Each row is a point. Each copy is the shape, with its points in the same order, turned, moved and blurred by noise. Some copies are also mirrored. Which?
(in the rows, 128 means zero)

Shape (8 x 2)
[[143 132]
 [124 133]
 [118 128]
 [ 43 104]
 [130 116]
 [141 119]
 [128  60]
 [136 136]]
Copy 1 (8 x 2)
[[140 110]
 [127 125]
 [121 127]
 [ 58 174]
 [117 114]
 [126 105]
 [ 73  77]
 [136 120]]
Copy 1 is: only turned
Copy 2 (8 x 2)
[[139 112]
 [126 124]
 [122 130]
 [ 76 199]
 [139 134]
 [147 125]
 [173 182]
 [131 115]]
Copy 2 is: mirrored
Copy 3 (8 x 2)
[[140 112]
 [130 126]
 [119 132]
 [ 55 171]
 [118 112]
 [131 105]
 [ 73  79]
 [136 122]]
Copy 3 is: only turned

Shape (8 x 3)
[[128 112 160]
 [ 83  56  68]
 [ 95 140 156]
 [125 116 150]
 [118  99 168]
 [126 136 160]
 [ 94 125 138]
 [127 132 145]]
Copy 1 (8 x 3)
[[125  91 154]
 [130  66  41]
 [ 87 107 146]
 [125 100 145]
 [119  77 156]
 [115 109 160]
 [ 95 102 127]
 [120 115 144]]
Copy 1 is: only turned
Copy 2 (8 x 3)
[[140 104 149]
 [218 164  88]
 [118 141 159]
 [141 114 142]
 [155 109 164]
 [113 113 151]
 [138 146 141]
 [123 118 136]]
Copy 2 is: mirrored

Shape (6 x 3)
[[128 136 112]
 [ 71 118 160]
 [186 118 136]
 [128 109 147]
 [ 83  90 141]
 [ 90 151 110]]
Copy 1 (6 x 3)
[[125 125 106]
 [ 75  74 113]
 [152 135 155]
 [120 102 135]
 [ 98  67 116]
 [100 117  74]]
Copy 1 is: only turned
Copy 2 (6 x 3)
[[150 112 125]
 [ 81  81 123]
 [148 174 129]
 [111 129 118]
 [ 92  97  94]
 [141  71 129]]
Copy 2 is: mirrored
Copy 3 (6 x 3)
[[129 140 120]
 [ 64 104 128]
 [182 103 144]
 [123  99 129]
 [ 84  98  95]
 [ 93 157 118]]
Copy 3 is: only turned

Shape (10 x 4)
[[119 134 144 147]
 [130  87 166 160]
 [111 152 146 132]
 [173 150  94 102]
 [ 99 143 116 136]
 [127 163 133 166]
 [152  84 142 136]
 [156  71 130 153]
 [174 156  99  68]
 [118 171 124 141]]
Copy 1 (10 x 4)
[[ 97 138  98 143]
 [ 74 104  96 176]
 [ 98 155 110 129]
 [160 104 121  96]
 [ 97 145  86 109]
 [127 159  83 145]
 [ 95  80 108 152]
 [ 98  67  89 158]
 [159 104 150  76]
 [124 162  95 118]]
Copy 1 is: only turned
Copy 2 (10 x 4)
[[130 111 142 143]
 [174  95 153 166]
 [117 115 157 124]
 [120 107  72  99]
 [105 139 144 140]
 [ 94  94 138 144]
 [181 101 118 151]
 [184  95 106 174]
 [129 116  65  71]
 [ 94 114 137 131]]
Copy 2 is: mirrored
Copy 3 (10 x 4)
[[116 134 111 141]
 [104  97 145 162]
 [110 151 105 130]
 [189 156 124  98]
 [127 132  78 122]
 [128 162  94 159]
 [137  95 156 138]
 [149  84 151 155]
 [187 160 137  66]
 [133 166  86 133]]
Copy 3 is: only turned

Shape (9 x 6)
[[124 112 105 149 143 132]
 [151 112 169 115 155 138]
 [154  82 136 133 115 133]
 [179 124 128 133 130 116]
 [143 179  78  83  69  85]
 [136 119 159 145 118 139]
 [156  91 149 104 144 162]
 [134  94 166 131 129 149]
 [139 142 103  84  96  58]]
Copy 1 (9 x 6)
[[124 147 118 149 129 124]
 [128 116 177 128 143 111]
 [112 140 167 139  97 112]
 [152 153 167 142 120  94]
 [192 211 108  67 100  89]
 [133 131 164 134 114 141]
 [101 131 181 118 135 110]
 [115 113 176 124 115 135]
 [190 152 109  90  96  67]]
Copy 1 is: mirrored
Copy 2 (9 x 6)
[[129 128 121 163 160 113]
 [161  87 153 115 165 145]
 [166  88 137 167 146 108]
 [173 138 146 161 149 116]
 [178 192 116 124  63 106]
 [148  94 158 165 138 131]
 [173  87 125 136 164 129]
 [142  77 151 157 146 128]
 [169 172 140 100  94  75]]
Copy 2 is: only turned

Shape (14 x 8)
[[146 203 135 153 110 120 137 179]
 [144 130 150 167 115  92 142  89]
 [117 122 124  96  95 138 126 106]
 [159 137 109 102 154 154  88 153]
 [163 151 122 122 165 172 120 124]
 [101  97 115  96 107 136 138  72]
 [112 109 140 126  75 183 170 128]
 [152 131 141 126  99 131 121  71]
 [ 62 110  74  86 129 205 145 147]
 [133 149 168 124 163 109 120 114]
 [147 178 140 124 149 124 160 207]
 [143 167 143 158 129 143 119 117]
 [162 133 167 179 121 104  96 117]
 [126 179 181 143 119 125 130 158]]
Copy 1 (14 x 8)
[[135 197 122 143 134  96 122 164]
 [130 107 102 156 110  76 139 109]
 [134  87 116 126 103 151 134 149]
 [ 90 146 153  74 129 141 146 131]
 [130 144 161 104 153 130 128  94]
 [145  47 102 129 111 160 146 119]
 [165  91 152 176 123 157 140 164]
 [151  91 120 123  89 118 120 107]
 [133 102 135 139 158 241 159 150]
 [119 113 108 124 155  84 117 109]
 [124 175 141 130 193 105 148 176]
 [135 142 120 143 132 105 111 110]
 [101 127 128 149 102  68 110 111]
 [128 150 123 142 150  97  98 156]]
Copy 1 is: mirrored
Copy 2 (14 x 8)
[[176 148 121 159 109 139 114 204]
 [127 173 124 170 142  96 172 136]
 [105 132 138  96 151 100 133 140]
 [123 152 110 108 117 152  67 120]
 [141 184 119 123 157 159  90 130]
 [ 76 138 138  98 174 102 146 123]
 [146  96 163 100 173 133 155 138]
 [128 159 121 129 175  85 138 125]
 [ 79  79 174  77 161 182  92 153]
 [124 201 151 147 116 111 123 131]
 [164 162 138 125  78 177 116 192]
 [151 165 135 160 158 130 103 152]
 [160 170 121 190 119  96 129 114]
 [170 171 162 152 107 114 113 177]]
Copy 2 is: mirrored

Shape (12 x 9)
[[113 146 143 129 107 162  66  57  87]
 [138 154 128 121 126  43 113 137 139]
 [122 120  66 187 101  79 117 145  82]
 [ 41 122 146 114 105 152 155 146 129]
 [134 109 154 107  90 174 124 120 135]
 [137 121 148 141 129 161 144  88 122]
 [140 121 111 129 100  50 139 119 135]
 [122 137 121 121 108 123 109 126 147]
 [136 136 161 159 113 169 146 149 146]
 [144 146 151 111 111 173 158 143 106]
 [126 116 149 143 103  52 121 155 114]
 [106 101 124 135 167 174  83 138  81]]
Copy 1 (12 x 9)
[[127 162 138  59 171 153  91  76  86]
 [123 139  76 162  99  93 107  90 128]
 [114 142  72 181  98 175 111 114  47]
 [ 56 127 154  71  85 143 123 154 117]
 [147  99 152  77 125 143 128 126 120]
 [134 129 152  87 144 140 162 113 105]
 [124 110  84 158  93 109 124  87  97]
 [129 124 105 112 111 148 115 115 128]
 [142 149 166 118 117 149 152 139 138]
 [152 141 152  79 108 117 144 169 102]
 [113 113 120 171  88 103  98 105  97]
 [104 143 129 112 188 166  98 166  98]]
Copy 1 is: only turned
Copy 2 (12 x 9)
[[ 81 161 116 114  74 146  76  76 183]
 [130 120 148  98 178  71 134 116 142]
 [129 140 113 148 126  79  95  86  52]
 [ 49 164 128 154 111 134 174 158 118]
 [111 123 138 136  71 144 139 145 160]
 [122 128 124 160  89 155 144 102 164]
 [131  98 125 113 139  65 152 107 124]
 [127 139 123 117 112 103 123 146 149]
 [134 136 169 188  91 131 139 148 150]
 [136 151 171 142  81 162 161 121 139]
 [ 97  96 159 124 153  83 124 114 110]
 [ 96 140 116 142 131 193  82 135 119]]
Copy 2 is: only turned
Copy 3 (12 x 9)
[[133 216 110 138  87 159 106  83 124]
 [157 115 195  94 119 111  98 150 115]
 [115  83 158 168 121 139  60 124  70]
 [ 35 155 146 130 142 119 142 139 145]
 [103 168  92 138 105 118 156 151 133]
 [135 151 114 143 137 134 161  93 132]
 [137  98 172 113 107  89 107 142  98]
 [116 139 141 122  99 134 120 142 147]
 [123 141 135 178 134 147 174 155 158]
 [116 160 120 131 137 151 177 158 110]
 [147 124 186 141 132  92  93 157  96]
 [112 170  78 149 175 163  89 114 137]]
Copy 3 is: mirrored

Shape (16 x 11)
[[175 142 121 164 139 147 116  97 150 148 133]
 [120 111  97 129 162 129 112 120 160 160 170]
 [160 114 165 177 101 140 106 154  96 132 132]
 [ 89 124 150  82 135 130 179 159 132 177 155]
 [178  89  87 103 152 105 173 135  97 131 117]
 [174 163 128 147 121  86 118 174 133 180  94]
 [ 85 158 109 160 107  97 175 151 103 150  92]
 [ 97  94 125 125 167 121 176 186 156 106 113]
 [110 121 141 169 142 113 159 160  81 121 158]
 [108 138  90  92 180 124  95 148 123  92 111]
 [149 139 145 117 174 104 102  94 118  93 172]
 [ 98 149  98 101 163  82 117 175 124  89 150]
 [169 101 142 166 176  64 119 107  96 174  96]
 [170 138 130 116 104 133 132 128 147 158 168]
 [123 100 106  84 122 142 141 163 150 135 130]
 [ 94 128 137 106 149  68 124  92 140 129 142]]
Copy 1 (16 x 11)
[[162 107 142 134 133 169 135 100 154 152 138]
 [127  75 109 103 146 137 129 138 160 148 160]
 [123 125 156 181 106 178 140 152 103 128 124]
 [ 78 134 110  66  75 131 131 165 117 154 135]
 [192 115  85 108 104 109 128 175 122 115 100]
 [148 181 170 142 131 149 120 170 154 177 113]
 [104 176  79 135 126 135 138 144 127 189  66]
 [ 91 120  99  75 118 125 164 168 155 104  76]
 [103 124  99 138 137 136 167 163  81 137 115]
 [120 146  84  83 181 128  84 144 139  83 124]
 [141 123 133 118 153 100 130  97 105  90 173]
 [103 159  90 109 168  91 126 172 140  90 141]
 [183 100 169 141 156 100 113 155  98 168  88]
 [145 131 123 129  81 144 141 141 153 145 181]
 [115 119  83  87  92 142 114 167 162 110 123]
 [ 95 114 122 114 142  67  98 108 125 138 142]]
Copy 1 is: only turned
Copy 2 (16 x 11)
[[148 163 134 117 128 173 127  91 128 127 104]
 [108 166  95  81 142 143 133 132 118 140 145]
 [149 144 178 132  86 141  82 135  88 123 111]
 [115 166 158  76 122  82 182 181  97 160 129]
 [144 131 114 101 130  84 166  87  47 106 116]
 [162 160 123 133 103  87 105 113 116 175  62]
 [123 145 138 195 118  89 164 153  98 170 114]
 [ 42 143 150 111 131  74 152 131  85 124 112]
 [118 175 169 153 129  95 116 150  68 123 151]
 [103 119  94 117 169  90 127 150 127  78 106]
 [150 162 142  98 157 110 113 109 147  71 158]
 [ 95 163  97 128 139  51 123 158 128  85 129]
 [168 121 140 124 162  96  91  68  91 173 138]
 [160 180 132  83  85 135 147 126 119 128 111]
 [100 130 116  79 101 106 162 151  95 117 101]
 [128 133 127 109 139  81 147 126 158 136 176]]
Copy 2 is: mirrored
Copy 3 (16 x 11)
[[173 161 125 168 122 150 114 117 133 169 141]
 [152 124 110 148 125  97 129 134 173 156 184]
 [135 110 142 153 121 136  66 126  89 145 105]
 [ 79 100 138  90 135 100 165 130 157 154 137]
 [162 113  61  83 118 122 139  78 109 162 138]
 [104 195 111 117 124 106  76 105 104 177 128]
 [ 59 152  67 133  98 128 134 141 106 132 115]
 [ 90  97  64 104 181 132 116 111 162 127 142]
 [103  91 100 150 142 117 126 129  79 122 140]
 [167 137  58  93 164 110 110 181 143 129 153]
 [202 135 126 142 165  98 140 137 112 108 146]
 [129 139  74  92 165  90 118 158 120  93 179]
 [157 152  77 164 133  61 112  85  95 176  94]
 [147 142 160 115 105 131 119 107 136 149 157]
 [127 110 106  80 122 130 110 127 174 141 148]
 [147 148 103 135 135  65 158 136 153  95 125]]
Copy 3 is: mirrored

Shape (16 x 11)
[[110  92 100 123 134  56 156 168 170 105  91]
 [ 89 149 102 187 145 139 109 120 149 147 124]
 [124 124 120 137 187 167 134 112 106  86 153]
 [178  92  93 131 125  74 148 158 145 117  80]
 [105 166  84 133 159 118 113  98 113 149 132]
 [176 139 155 159 129  54 111 133 133 109  99]
 [ 78 148 141 158 137 128 126  98 103 146 119]
 [151 121 115 119 117  92 158 146 156  94  70]
 [113 153 161 144 139 126  95 135 118 185 149]
 [136 134 161 138 135 121  88 116 124 170  84]
 [123 112 102 160 164 125 167  85 117 118 133]
 [ 97  93 109 101 124  71 133 155 127  98 107]
 [168 116 150 128  85  89 133 140 133 134 122]
 [ 92 110 130 159 141  95 100 141 104 175 107]
 [139 118  87 139 115  80 166 187 117  91  75]
 [114 159 118 149 196 137 174 113 122 136 132]]
Copy 1 (16 x 11)
[[ 81  88  81 106 134  80 138 180 159 163  85]
 [118 147 115 182 122 143 123 120 128 162 140]
 [138 117 106 162 180 166 136 156  76  94 128]
 [145 111  53 107 125  65 131 169 142 147  64]
 [121 151  93 131 131 145 112 117  79 167 142]
 [162 114 106 101 162  46 129 107 130 144 106]
 [118 127 148 142 124 143 120 102  86 163 118]
 [125 135  96  90 135  83 154 166 144 130  66]
 [168 117 144 129 140 146  79 104 114 171 142]
 [156 132 126 128 133 120  78  81 129 157  85]
 [133 105  78 153 130 141 164 128  82 130 110]
 [ 77  86 103  93 125  90 109 160 119 135 100]
 [174  91 120  81 113  86 126 123 142 134 104]
 [119 106 121 152 112 115  74 113 113 183 112]
 [116 127 107 109 114  48 139 200 114 149  76]
 [137 134 104 151 170 166 165 151  77 167 110]]
Copy 1 is: only turned
Copy 2 (16 x 11)
[[122  84 129 158 151  69 108 156 189  69 109]
 [114 113  72 189 129 155 123 135 138 145 129]
 [130 106 103 131 153 180 156 149  87  79 154]
 [184 106 117 140 154  87 126 161 185  75  88]
 [103 141  47 142 140 127 140 149 113 123 123]
 [146 122 130 134 133 133 160 146 174 100  36]
 [100 126  99 169 148 130 148 120  89 143 109]
 [162 119 126 152 157  95 115 125 168  57  87]
 [106 155 124 132 110 145 133 145 120 175 114]
 [145 144 120 141 133 136 105 136 111 155  66]
 [138  93  83 148 185 137 169 133 118 107 135]
 [115  90 129 145 124  64 126 156 136  69 110]
 [167 127 141 119 112 100 151 118 164 115  88]
 [119 114 117 170 130 101 126 173 117 163  96]
 [163 126 126 187 143  72 147 164 170  50 104]
 [107 149  95 149 197 159 151 144 123 107 145]]
Copy 2 is: mirrored
Copy 3 (16 x 11)
[[ 82  91 102 134 169  78 107 154 176 121  90]
 [122 177 117 171 129 132  90 131 120 125 149]
 [146 116 123 145 175 141 154  93 113 122 190]
 [139  95  91 141 153  81 132 130 166  92  61]
 [141 172  88 115 150 121 100 111  99 133 148]
 [123 146 152 124 174  85 134 123 130  58  70]
 [ 94 172 127 134 128 140 128 109  90 136 139]
 [105 101  94 124 145 107 139 135 172  76  88]
 [149 173 162 118 133 138 117 157  83 138 121]
 [136 160 147 124 138 166 123 126 107 115  73]
 [129 149 106 147 149 101 152  78 144 138 153]
 [ 86  75 112 114 164  94 109 132 128 128 103]
 [139 114 154 109 112  88 142 137 130  90  85]
 [114 153 136 154 147 123 105 136  89 158  84]
 [100  89  67 155 153  71 143 152 134  85  90]
 [130 177  96 137 167 129 166 124 135 142 168]]
Copy 3 is: only turned
Copy 4 (16 x 11)
[[ 92  63 129 125 174 109 148 191 158 172 136]
 [ 98 172 137 201 149 102 119 148 124 120 147]
 [102 159 141 135 176 142 193 116 115  74 149]
 [141  57 126 132 161 143 138 161 123 170 114]
 [127 173 114 152 173  82 130 115 115 117 127]
 [144  64 189 142 159 103 115 157 100 113 114]
 [ 88 169 148 159 131  68 144 117 113 110 128]
 [119  94 164 113 163 136 145 165 142 173 105]
 [141 143 138 164  95  69 137 139 127  83 149]
 [134 117 159 170 103  95 119 107 144 110 101]
 [ 97 143 150 151 177 124 167 102  93 142 158]
 [ 81  82 110  99 155  98 159 159 142 142 117]
 [140  83 160 104 102 117 123 150 111 140 133]
 [102 106 107 185 117  68 142 133 121 114 123]
 [113  86 126 119 157 134 166 199 105 175  91]
 [131 166 158 164 177  94 199 120 118 130 149]]
Copy 4 is: mirrored

Shape (17 x 12)
[[140 119 117 108 128 136 105 150 142  60 154 165]
 [145 113 129 135 118 118  95 161 103  75 167  99]
 [142 130 141   7 127 130 141 154 133 156 134 122]
 [ 36 130 150 140 148 115  82 147 109 151 144 111]
 [132 103 129 129 135 124 119 134 120 158 164 137]
 [147 159 123 137 114 156 144 128 115 153 159 113]
 [131 128 118 134 149 111 148 119 116 129 151 126]
 [142 130 131  99  80  89 149  61 124 158  89 127]
 [142 100 119 113 121 165 139 123 123 132 130 102]
 [148 117 166 145 123 138 145 152 133  95 146 126]
 [119 115 132 112 105 145 147 160 200 155 160 131]
 [ 84 115 121 138  93  60 143 160 132 127  11 156]
 [123 118 120 140 115 139 158 128 130 102 164 112]
 [138 118 193 138 136 151 148 148 110  88 149 133]
 [143 122 134 135 133 151 137 159 142 128 164 103]
 [112 113 136  91 115 121 150 160 120 140 143  99]
 [103 117 127 142 102 139 143 137 115 154 165 159]]
Copy 1 (17 x 12)
[[102 115  69 171 137 107 165 134 130  76 121 131]
 [126 127 120 192 120 113 192 106 121  93 167 128]
 [168  86 116 100 157  46 115 134 142 111 151  77]
 [ 98 170 156 178 157 105 112  79  82 164 130 113]
 [147 143 121 151 135 124 110 115 136 116 155 146]
 [159 150 142 104 134 142 162 133 125 115 146 137]
 [144 138 118 149 145 126 152 126 154 143 136 149]
 [121 143 139  97  79  73 130 173 178 173 150 139]
 [151 101 110 119 111 123 147 129 108 132 154 140]
 [109  96 136 156 130 150 159 131 140  98 145 133]
 [133 119 100 116 122 162 101 123 136 108 135  72]
 [102 120 156 205  81  90 106 220 131 191  89  97]
 [123 125 103 139 136 154 171 131 132 132 158 131]
 [ 93  83 152 153 155 139 160 124 131  96 148 152]
 [149 114 122 140 132 154 153 106 125 108 145 118]
 [147 109 131 144 146 110 136 129 124 141 168  93]
 [121 162 122 139 148 146 113 152 119 119 158 137]]
Copy 1 is: only turned
Copy 2 (17 x 12)
[[167  86 135  74 144 164 132 104 129 135 135 147]
 [167  84 142 134  99 179 110 120 121 124 165 136]
 [111 119 123  72 119 109 130 145 168 172 134  41]
 [103 162 185 118 114 115 129 132 110 102 219 133]
 [133 123 126 142 160 133 137 144 123 133 165 116]
 [129 155 124 155 148 137  85 117 138 149 138 120]
 [130 130 100 137 150 132 121 112 137 106 154 123]
 [ 58 109  82 146 123  78 140 107 110 131  98 117]
 [115 122 140 141 143 159 123 109 130 127 114  86]
 [168  97 150 144 135 131 111 114 154 117 124 136]
 [105 129 158 120 160 141 143 152 192 153 125 140]
 [ 64 112 135  82  96  86 127 172 101  35  87 156]
 [143 134 126 145 132 159 134  97 152 116 131 135]
 [190 103 169 139 132 110 110  97 149 112 136 122]
 [142 121 144 145 147 161 105 126 163 127 146 119]
 [125 138 139 125 107 131 131 144 156 123 141  91]
 [142 164 138 142 151 130 144 142 121 136 134 143]]
Copy 2 is: only turned
Copy 3 (17 x 12)
[[130 148 118 105 144 154 100 118 193 127 160  67]
 [138 111 136 106  85 120 131 143 175 128 161  57]
 [165 119 115 119 127 157 103 153 217 180 115 188]
 [ 68  92 151 147 142 143 162 199 131 149 142 108]
 [107 116 109 121 127 100 130 127 146 162 137 117]
 [119 165  93 141  88 124 147 128 142 156 127 125]
 [140 119 116 119 124 127 151 123 130 136 141 121]
 [130 125 166 134 100 127 108  91 132 113 135 205]
 [139 129 113 126  99 131 112 124 143 155  88 114]
 [140 156 148 126 125 113 146 114 175 147 129  82]
 [102 132 110 166 148 132 150  98 205 150  89 123]
 [101 127 196  93 160 135 158 151 151  31  92 171]
 [132 132 127 120  99 140 154  99 146 145 124  86]
 [147 170 166 110 132 120 151 134 162 176 137  77]
 [137 132 107 140 106 114 145 132 168 154 114  87]
 [130 106 132 115 105 143 157 149 177 155 107 137]
 [ 75 139 117 107 123 125 155 114 148 161 125 121]]
Copy 3 is: mirrored
Copy 4 (17 x 12)
[[143  98 162 118 134 183 117 191 107 133 125 136]
 [128 104 129 120 132 158 113 164  94  71 146 105]
 [177  78 166  69  79  97  99 132 145 168 180 132]
 [ 67 181 156 120 147  94 101 151 131 111 182 135]
 [131 116 119 141 143 118 130 140 145 133 155 126]
 [ 99  80 134 155 114 138 119 101 129 135 159 121]
 [122 119 140 124 149 139 142 115 126 146 143 104]
 [134  94 137 101 129  73 135  73  89 165  94 155]
 [123 100 115 108 100 147 112 111 151 126 129 136]
 [152 121 136 145 121 177 120 119 106 110 151 144]
 [157 115 187 163  97 126 116 127 174 127 137 155]
 [127 208 158 111  62  87 162 133  51 163  83 150]
 [117 106 152 127 127 165 145 115 134 106 137 133]
 [145 126 129 130 130 192 116 119  96 118 183 155]
 [133 110 141 146 109 159 110 120 150 107 157 118]
 [136 118 151 103  95 115 134 119 136 115 169 128]
 [102 112 137 155 128 124 159 136 138 140 159 162]]
Copy 4 is: mirrored
